Each row is a point. The points of each table are mixes of a few directions, plus a little noise. How many directions does each table use, and how many do they share? Where both have some left over, give the other angles between the two spaces (their principal angles), to ten degrees, smallest first.

First (4 x 3)
[[ 0.60  0.45  1.18]
 [ 1.36  0.95  2.77]
 [-2.51 -1.88 -5.30]
 [ 0.59  0.46  1.30]]
Second (7 x 3)
[[-0.91 -0.64 -1.88]
 [-0.22 -0.23 -0.58]
 [ 2.76  2.10  5.89]
 [-0.67 -0.48 -1.25]
 [-0.52 -0.36 -1.03]
 [-1.93 -1.50 -4.12]
 [ 1.46  1.06  3.06]]
Directions: first 1, second 1, shared 1

First (8 x 4)
[[ 2.60  2.06 -0.14 -0.77]
 [-0.27 -0.22  0.01  0.08]
 [ 1.19  0.94 -0.07 -0.35]
 [ 4.99  3.94 -0.27 -1.49]
 [-6.06 -4.78  0.33  1.81]
 [ 0.32  0.25 -0.02 -0.10]
 [-3.26 -2.58  0.18  0.98]
 [ 0.51  0.40 -0.03 -0.15]]
Second (6 x 4)
[[-0.36 -1.92  0.72  2.41]
 [-1.02 -1.76  0.36  1.36]
 [ 2.16 -1.65  0.38  2.02]
 [ 0.44 -1.41 -1.02 -0.92]
 [-0.99  7.26 -0.23 -4.34]
 [-0.22 -0.59 -0.37 -0.47]]
Directions: first 1, second 3, shared 1

First (10 x 8)
[[-3.04  6.32  0.48 -4.52 -4.58  2.37  0.18  0.35]
 [-0.70  0.26  1.92 -1.37 -0.89 -0.46  1.05 -0.49]
 [-0.87  0.84  1.47 -1.45 -1.12 -0.07  0.83 -0.28]
 [-3.32  5.31  2.74 -5.12 -4.77  1.38  1.60 -0.25]
 [ 0.81 -2.78  1.57  0.94  1.33 -1.66  0.92 -0.58]
 [ 1.51 -1.71 -2.08  2.40  1.98 -0.13 -1.14  0.37]
 [ 1.86 -3.68 -0.78  2.87  2.82 -1.35 -0.37 -0.11]
 [ 1.17  0.07 -3.67  2.15  1.33  1.00 -1.99  0.87]
 [ 1.05 -1.75 -0.76  1.56  1.58 -0.52 -0.38  0.08]
 [ 1.58 -2.84 -1.09  2.47  2.36 -0.88 -0.56 -0.04]]
Second (10 x 8)
[[-3.80  1.21  3.24 -4.68 -3.09 -3.81  2.29  2.73]
 [ 1.84 -0.02  0.78  1.46  1.55  2.01 -1.82 -1.11]
 [ 0.58 -0.74 -2.88  0.76 -2.35 -2.12  1.68  0.44]
 [ 1.06 -0.88 -0.84 -0.40  0.90  1.27 -0.53 -0.12]
 [-0.14  1.26  1.31  2.87  2.40  2.05 -1.65 -1.73]
 [-1.13 -0.51  0.89 -3.06  1.61  1.40 -0.32  0.67]
 [-0.40 -0.14 -5.31  3.57 -4.99 -5.23  3.90  0.32]
 [-0.23  1.29  1.03  3.60  2.63  2.15 -1.69 -2.03]
 [ 2.61 -0.64  2.20 -2.31 -0.56  0.49 -1.28  0.75]
 [-0.26 -0.86 -0.41 -1.74  1.89  1.86 -0.55  0.11]]
Directions: first 2, second 4, shared 0; angles 30, 80

First (8 x 9)
[[-1.52 -0.40  0.00  0.00 -1.25 -0.92 -2.41  0.69  1.56]
 [ 3.65  0.97  0.00  0.01  3.04  2.21  5.82 -1.69 -3.75]
 [ 3.82  1.03 -0.01  0.01  3.15  2.29  6.05 -1.72 -3.87]
 [ 1.52  0.40  0.00  0.01  1.26  0.91  2.43 -0.68 -1.55]
 [-2.79 -0.76  0.00 -0.02 -2.33 -1.71 -4.47  1.29  2.88]
 [-1.51 -0.40  0.02  0.01 -1.24 -0.91 -2.37  0.69  1.55]
 [ 0.06  0.01  0.00  0.01  0.07  0.02  0.12 -0.03 -0.05]
 [-3.21 -0.87  0.04 -0.03 -2.66 -1.97 -5.15  1.48  3.31]]
Second (7 x 9)
[[-0.84  0.81 -2.37 -3.24 -4.46 -0.73 -1.78  3.81  3.47]
 [ 0.78 -0.75  2.22  3.02  4.16  0.68  1.65 -3.54 -3.24]
 [ 0.64 -0.63  1.83  2.49  3.42  0.57  1.36 -2.92 -2.67]
 [-0.18  0.18 -0.51 -0.72 -0.99 -0.17 -0.38  0.84  0.78]
 [ 0.71 -0.67  1.96  2.68  3.68  0.60  1.47 -3.13 -2.86]
 [-0.45  0.44 -1.29 -1.76 -2.43 -0.39 -0.96  2.07  1.89]
 [-0.64  0.61 -1.81 -2.47 -3.40 -0.56 -1.35  2.89  2.63]]
Directions: first 1, second 1, shared 0; angles 50
